Rows are points. The points of each table are mixes of a few directions, plus a little noise. Count the directions of each table, and those that both share. Where both have some left over, give the other angles between the two spaces (their principal angles), to ten degrees, smallest first.

First (5 x 2)
[[ 14  22]
 [ 32  45]
 [-30 -46]
 [-32 -49]
 [ 19  24]]
Second (4 x 2)
[[-41 -65]
 [ 12  19]
 [ 26  38]
 [  5   8]]
Directions: first 1, second 1, shared 1

First (6 x 3)
[[  -8  -16    0]
 [   0    0    0]
 [  21   40    1]
 [  10   19    1]
 [ -52 -100   -2]
 [  29   57    1]]
Second (6 x 3)
[[-21 -12  -7]
 [ 60  28  21]
 [ 36  17  13]
 [-94 -45 -35]
 [ 16   9   5]
 [  3   2   2]]
Directions: first 1, second 1, shared 0; angles 40

First (8 x 6)
[[-54  31 -42   5 -31 -13]
 [ 12 -28 -19  14  20 -12]
 [ 81 -56  53   4  59  16]
 [  8  15  24 -26 -23   6]
 [ 10  -9   1  -3   2  -3]
 [-31  28   9  18   9  21]
 [-33 -22 -94  15 -19 -51]
 [  6  41  68 -28 -18  36]]
Second (8 x 6)
[[  0  36 -38  18  -3  32]
 [-30   1 -27   5  11  12]
 [ 10 -40  10  -3 -18 -22]
 [ 28  23 102 -37  36 -33]
 [-50 -39   1 -14  23 -16]
 [ 95  70  21  16 -34  21]
 [-16 -12 -13   1   2   1]
 [-35 -40 -56  14 -15   6]]
Directions: first 3, second 3, shared 0; angles 30, 40, 80

First (7 x 8)
[[ 48 -35 -33  39 -64  56  -8   6]
 [-44  -8  10  -2 -33  13  17   8]
 [ 58  -7  32  58  12 -25  30  58]
 [-15 -15   7 -36  34 -36 -10 -40]
 [  1  58 -35 -26  30  29 -34 -13]
 [-26  -4   2  31 -26 -43  42  18]
 [-25   7  16 -65  48  11 -36 -37]]
Second (8 x 8)
[[ -6  19 -15  19 -41  57   1  30]
 [-58 -19  34  16 -43 -12  46  29]
 [ -3  -5   5  -4   6 -13   3  -5]
 [ 81 -46 -21  20  35 -81  -6 -45]
 [ 37   1 -26  20 -11  16 -11   1]
 [-84  30  52 -74  54  -8  -8 -10]
 [ 69   4 -42  11  15  10 -31 -18]
 [-36  16  11  -8 -15  29   5  18]]
Directions: first 5, second 3, shared 3

First (10 x 9)
[[-40  -5 -25 -32  14 -13 -10  18  26]
 [ 55   6  28  22 -33  32  28 -18 -18]
 [ 14  13  12  27   8  -8  -6  -9 -21]
 [-34   2 -29 -48   3  -1   4  24  39]
 [-46 -32 -12   6  29 -30 -36   1  -6]
 [ 14 -11  14  19  -6   5   0 -12 -16]
 [ 60   9  26  12 -41  41  38 -15 -10]
 [ -5 -35   2  -4 -13  13   2  -5   2]
 [ -1 -67  21  32 -10   8 -15 -25 -29]
 [-19 121 -37 -32  50 -47  -5  40  33]]
Second (7 x 9)
[[ 51  -4  -8 -93  17 -12   8 -18  -3]
 [-41  12  27  47 -15  30 -41  19  -5]
 [-31   4   0  54 -10  17 -21  18   0]
 [ 15   3  44 -40 -15 -28  13 -47   4]
 [  1 -17 -80  45   0   2 -10  36   1]
 [ 26  -2  15 -43   0 -27  26 -34   3]
 [-17   5   3  31  21  21  19  24  -3]]
Directions: first 3, second 4, shared 0; angles 60, 70, 80
